Each row of a before or after table is a point. The points were changed in one or more steps. Then noise was added and the rows were shuffled. The steps act on columns, c1 being the first. What was done? A step turns or swaps two columns, mirrors them in a line or flattens them onto one, adds a multiple of one to another, or multiplies or shifts one. Angles are multiples of 10 degrees, from the lower column toward the higher: turns from -170 to 170, lines from 10 to 170 but not 90. Use the fewest steps. Two steps may share a column if one is a turn and the other turns, adds or multiplies; they go together, in the order done. Otherwise the lowest column goes first.

Before (13 x 3)
[[ -3  13 -17]
 [ 22  41   0]
 [  1 -26 -15]
 [ 78  44  33]
 [-14  51 -19]
 [ 13 -30 -36]
 [ 21  42  28]
 [  1  48 -13]
 [-15  11  -5]
 [ 38   5  22]
 [  6 -28  29]
 [-19  40 -15]
 [ 38  11 -57]]
After (13 x 3)
[[-10  15  -5]
 [ 16   7  22]
 [ 13  15 -17]
 [ -4  52 -14]
 [-22 -36  28]
 [  4  67 -20]
 [ 49 -38 -37]
 [ 23  53   1]
 [ 45  58  34]
 [ -8  55  28]
 [ 14  62 -12]
 [ 95  13 -57]
 [ 17 -33 -15]]
Steps: add -1 times c3 to c1; multiply c2 by 1.3

Before (9 x 8)
[[ 23 -69  21  11  -3  35 -68  -4]
 [-15 -68   9  14  18  16  14 -44]
 [-34  12  28   0   5  39  14 -20]
 [  5 -50  17  50  -6  34  -1 -41]
 [ 29  -1  35   2  26  28   8  49]
 [  4  62 -66   4  76  54  14 -23]
 [ 26 -18 -30  23  22 -16  -8 -48]
 [ 35 -45  -5  -1 -10  16  24 -49]
 [ -1 -12  12   2 -13  31  10  65]]
After (9 x 8)
[[ 51  11 -29   6 -19   0  11 -22]
 [ 28 -55 -22  53  25 -23   5 -46]
 [  1  -7 -18   0 -39 -47   5  51]
 [-25 -21  33  23   3 -12  -5 -49]
 [ -6 -47   0   0  16 -34  19 -47]
 [ 27 -63  -1  13 -15  -1   8 -44]
 [ 24 -14 -18   3   8 -20   6  61]
 [ 39  57  95   4 -31 -37  10 -20]
 [ 11 -68 -15  12  -2 -41 -49  -2]]
Steps: turn c1 and c6 by -130 degrees; turn c3 and c5 by -150 degrees; add 0.5 times c4 to c5; multiply c7 by 0.7

Before (8 x 12)
[[ 14  -2 -44  58  -8 -33   7  57  85   5 -51  37]
 [-60 -56  78  -7  29  74   8  43  40  -2 -37 -22]
 [ 77  68 -39  38 -37  23  10 -13  25  -1  -9  72]
 [ 24  -2  78 -12   2  36  44   7  58 -41 -56 -34]
 [ 29  15 -34  40  68 -18  45  24  56 -36  76 -18]
 [ 32 -67  -5  84 -25  19 -57  18   1  -9  68   1]
 [ 49  32 -27 -28 -25 -31   2 -41 -23 -23  45 -54]
 [ 45  10 -31  23  63 -64  63  33  82 -33  19  85]]
After (8 x 12)
[[ 24 -18  23  27  -3  -4 -36  61  63 -54   9 -58]
 [-67 -71  -2  24 -36  88  -5 -67  -6 -21  20  12]
 [-21  55 -33  16 -28  36 -74   9  28 -16 -17  76]
 [-17  40  13 -33 -30 -17 -41 -44 -25 -34 -32 -40]
 [ 23  -8   3 -22  67  33 -49 -77  56 -49  21   0]
 [ 27  -7 -33 -58  65  27 -71 -20  85 -43  29  84]
 [  6 -32 -23 -32  -6  59 -12  48  79  -3  59  44]
 [ 37 -69  21  65  33 -16  51  37  34  -7  42 -44]]
Steps: turn c1 and c7 by -120 degrees; add -0.3 times c9 to c2; flatten c3 and c12 onto the line at 110 degrees; swap c4 and c6; turn c8 and c11 by 90 degrees; shift c10 by -10

Before (11 x 24)
[[ 19  12 -36   7  -5 -43 -42   1  70  18  41 -49  -6  -1 -20 -70  16 -54
  -10 -86  74 -28  63 -29]
 [-14  42 -18 -23 -20  26  -2  18   0   5 -20 -21   8 -68  20  69  15  55
  -41  81  10 -15 -13  45]
 [ 32  15 -29  10  22 -16  50  55  28  21 -19  42  28 -59  -4 -25   6 -27
   73  51  32  -6   6 -39]
 [  2  -7  39  17 -16 -81 -53  -4  62  48  -2  -7  23  35 -12  -7 -13 -58
   17 -11  20 -61  33 -72]
 [-36  15  -2  23  28 -76 -43   4  -4  21   2  25   6  25 -12 -60   1 -86
  -38 -29  34 -52  18 -57]
 [-16  25   7   2  -6  23  -2  21  12 -36 -43 -47  -8 -32  32  33 -10 -15
   22  49 -18 -33  -6  52]
 [ 35  -4 -10   1  25  -2  58  24  33 -24 -48  51  52 -23  -6 -51 -14  34
   30  15  92 -39 -26 -15]
 [ 22  10  33   3  -4 -52  -9  47  38  13   2 -21  -7  36  13 -71  38 -52
  -85 -20  25 -27 -13 -48]
 [-10  49  52 -40  -1 -85 -51  31  11  53   0  -6  20  14  23 -59  -8 -58
   16 -30  46 -70 -22 -45]
 [-15 -11 -15 -16 -70   7  34   5 -20   9 -33 -29  41 -48  24   8  14 -21
  -37  43  -4 -22 -38  33]
 [-26   6 -21 -66 -17  42  18 -12  23  24 -28 -25 -34 -20  -2  24 -27  20
   10  56  -6 -13 -59  10]]
After (11 x 24)
[[-17  26  18  -2  -3  24  16  24  10 -34 -23 -46  -6 -29  36  -4  -8  -2
  -11  35   8 -29 -13  50]
 [  3  -9 -23  19 -16 -81  37 -23  66  49  14  -6  26  36 -12 -18 -11 -51
   40 -11  39 -59   9 -71]
 [-14  55 -54 -45  -1 -89  38  31  16  55  15  -5  30  15  16 -27  -8 -72
   38 -19  45 -68 -17 -45]
 [ 17  12 -69   6  -4 -38  15 -30  73  16  62 -52  -4  -3 -23 -19  18 -67
   39 -60 -49 -26  15 -28]
 [-17 -15  11 -14 -74   6 -44  21 -14   6 -13 -34  42 -49  24  -7  16 -16
  -13  35 -15 -21  -8  35]
 [ 34  16 -28  10  28 -18  19  39  28  18  -2  47  29 -58   0 -16  12 -26
  -66  33 -33  -3 -18 -41]
 [-38  14 -35  28  31 -77  -2  -6  -4  20  23  29   4  27 -11 -36   2 -93
   48 -23  -9 -53   7 -66]
 [-17  38  -6 -26 -21  22 -23  16   7   6  -2 -19  13 -73  17  25  21  72
   15  57 -16 -13  -7  40]
 [-29   6   7 -64 -14  40  -3  12  25  20  -5 -27 -29 -22  -4  13 -25  28
  -24  43 -19 -10 -10   9]
 [ 31  -2 -94   6  18  -3 -10  31  42 -23 -26  46  51 -26  -5   6 -17  15
  -68  16 -27 -31 -19 -14]
 [ 19   9 -33   5  -6 -45 -49  44  36  15  20 -20  -6  36  17 -23  39 -67
   37 -17  30 -28 -22 -46]]
Steps: turn c3 and c21 by 100 degrees; multiply c19 by 0.7; turn c7 and c19 by -120 degrees; flatten c8 and c23 onto the line at 150 degrees; shift c11 by 20; flatten c16 and c18 onto the line at 70 degrees; multiply c20 by 0.7
